Every row gives one point. Each copy is the shape, with its points in the same order, turned, moved and blurred by noise. Is it also mirrored, or only turned?
In the rows, zero is written as 128.

Shape (8 x 3):
[[116 158 178]
 [ 88 159 175]
 [127 125  97]
 [106 128  99]
 [100  95  91]
 [121 102 116]
 [131 113 111]
 [136 135 172]]
Copy 1 (8 x 3):
[[128 184 141]
 [107 190 127]
 [110  98 130]
 [ 96 103 118]
 [107  94  85]
 [128 107 100]
 [129 101 120]
 [153 162 133]]
Copy 1 is: mirrored
Copy 2, 8 rows:
[[142 153  75]
 [114 153  67]
 [ 94 135 152]
 [ 84 137 146]
 [ 71 108 145]
 [105 113 140]
 [113 127 144]
 [142 136  95]]
Copy 2 is: mirrored
Copy 3 (8 x 3):
[[ 53 138 145]
 [ 48 142 118]
 [139 130 121]
 [130 134 103]
 [139 106  88]
 [123 101 114]
 [130 114 125]
 [ 76 116 157]]
Copy 3 is: only turned

Shape, 12 rows:
[[109 165 121 125 110 153]
 [114 151 133 103 192 125]
 [144 156 166  82 119 155]
 [120  62 130 124 120 160]
 [157 140 128 161 107 163]
 [ 96 106 138 115 104  84]
 [ 89 132 136 159 151  93]
 [154 146 109 124 153 147]
 [149 148 120 117 156 161]
 [142 152 103 204 170 151]
 [101 142 107 140 125 113]
 [110 122 156 151 127 144]]
Copy 1:
[[126 110 130  96  93 145]
 [ 69 185 133 114 115 140]
 [143 136 160 137  97 176]
 [106  82 185 124 168 128]
 [162 122 142  81 135 130]
 [105 100 137 171 120  99]
 [ 94 141 126 121 109  77]
 [121 151 126  98 140 152]
 [113 154 135  91 137 157]
 [120 153 128  31 144  93]
 [101 117 107 114 108 107]
 [121 113 174 111 113 101]]
Copy 1 is: mirrored
Copy 2 (12 x 6):
[[135 127 127 151 142 176]
 [155 154 196 129 158 129]
 [133 154 155 138  77 149]
 [119  59 146 147 120  98]
 [134 128  93 171 131 126]
 [ 96 104 138  83 143 138]
 [ 96 134 154 119 195 130]
 [175 138 141 145 138 119]
 [167 141 150 152 130 125]
 [152 149 120 190 205 108]
 [129 116 125 121 170 158]
 [ 99 125 141 153 142 126]]
Copy 2 is: only turned
Copy 3:
[[131 155 135  87 128 138]
 [143 111 210  96 152 118]
 [128 189 181 127 159 129]
 [120 104 129 144 192 173]
 [153 154 129 148 117 158]
 [ 72 108 137 131 149 107]
 [ 93  86 169 111 103 129]
 [170 134 162 118 141 121]
 [173 135 169 117 146 139]
 [189  96 151 120  83 168]
 [115 107 137 103 122 121]
 [101 127 154 134 120 171]]
Copy 3 is: mirrored
